Each row of a before or after table is a point. The points were changed in one or more steps. Then noise was added and the rows were shuffled. The steps act on how far a point lies along the listed directions, d1 being the first. Name the steps. A step turns or swaps two directions, mirrors them in a line or flattens them onto one, adds a multiple of one to another, or multiplies one. Angles are multiples of 10 degrees, from the lower direction toward the higher: turns from -170 to 170, lines from 10 to 170 but not 90. Use the fewest steps. Two steps may share a direction if one is a turn and the other turns, adds or multiplies; they go together, in the order done. Otherwise the lowest direction goes first.

Directions:
(1): [ 0.07  0.48 -0.05]
(2): [0.25 0.00 0.42]
(3): [-0.41  0.09  0.25]
Before, 9 rows:
[[ 0.24  0.38 -0.03]
 [-0.10 -0.15  0.00]
 [ 0.28 -0.17  0.22]
 [-0.31 -0.36 -0.57]
 [ 0.41  0.14  0.14]
 [-0.13  0.31  0.06]
 [-0.40 -0.44 -0.20]
 [-0.28 -0.14  0.61]
 [-0.39  0.01 -0.20]]
After (9 x 3):
[[-0.40 -0.03  0.05]
 [ 0.14  0.19  0.13]
 [-0.41  0.19 -0.09]
 [ 0.32 -0.38 -0.03]
 [ 0.50 -0.37 -0.37]
 [ 0.44 -0.08  0.05]
 [ 0.07 -0.14  0.05]
 [-0.10 -0.10  0.63]
 [-0.10  0.31 -0.06]]
Steps: multiply d1 by 0.7; swap d2 and d3

Directions:
(1): [-0.37 -0.52  0.29  0.12  0.04  0.22 -0.25 -0.10]
(2): [-0.59  0.35 -0.02 -0.34 -0.20  0.01 -0.07  0.01]
(3): [ 0.08 -0.30  0.10 -0.61  0.21 -0.06  0.21  0.25]
(4): [ 0.19  0.06 -0.09 -0.11 -0.22  0.70 -0.06  0.19]
Before (8 x 8):
[[ 0.42 -0.03 -0.03 -0.09  0.07  0.04  0.15  0.15]
 [-0.30  0.16 -0.07  0.05  0.04 -0.25 -0.12 -0.15]
 [ 0.52  0.24 -0.19 -0.46  0.14 -0.02  0.48  0.25]
 [ 0.06  0.24  0.12 -0.07  0.03 -0.27 -0.03 -0.07]
 [ 0.21 -0.08  0.00  0.31  0.15 -0.43  0.00 -0.09]
 [-0.04 -0.04 -0.14 -0.35 -0.04  0.16  0.34  0.12]
 [ 0.25  0.37 -0.31 -0.32  0.12 -0.46  0.10  0.08]
 [-0.54  0.70 -0.32  0.38 -0.44 -0.03 -0.18 -0.23]]
After:
[[ 0.40  0.40 -0.01 -0.05  0.01 -0.25  0.14 -0.02]
 [ 0.66 -0.08 -0.29  0.25  0.08 -0.04  0.19  0.06]
 [ 0.77  0.93 -0.62 -0.25 -0.10 -0.35  0.28  0.15]
 [ 0.30  0.08 -0.11  0.06  0.21 -0.34  0.09 -0.05]
 [ 0.46  0.80 -0.44 -0.32 -0.18  0.18  0.44  0.21]
 [-0.06  0.51 -0.20 -0.21 -0.02 -0.52  0.14  0.05]
 [ 0.13 -0.06 -0.14  0.08 -0.04  0.26  0.24  0.00]
 [-0.04  0.34 -0.09 -0.17 -0.16  0.14  0.00  0.09]]
Steps: turn d1 and d4 by -30 degrees; multiply d1 by 2; multiply d2 by -1; multiply d3 by 0
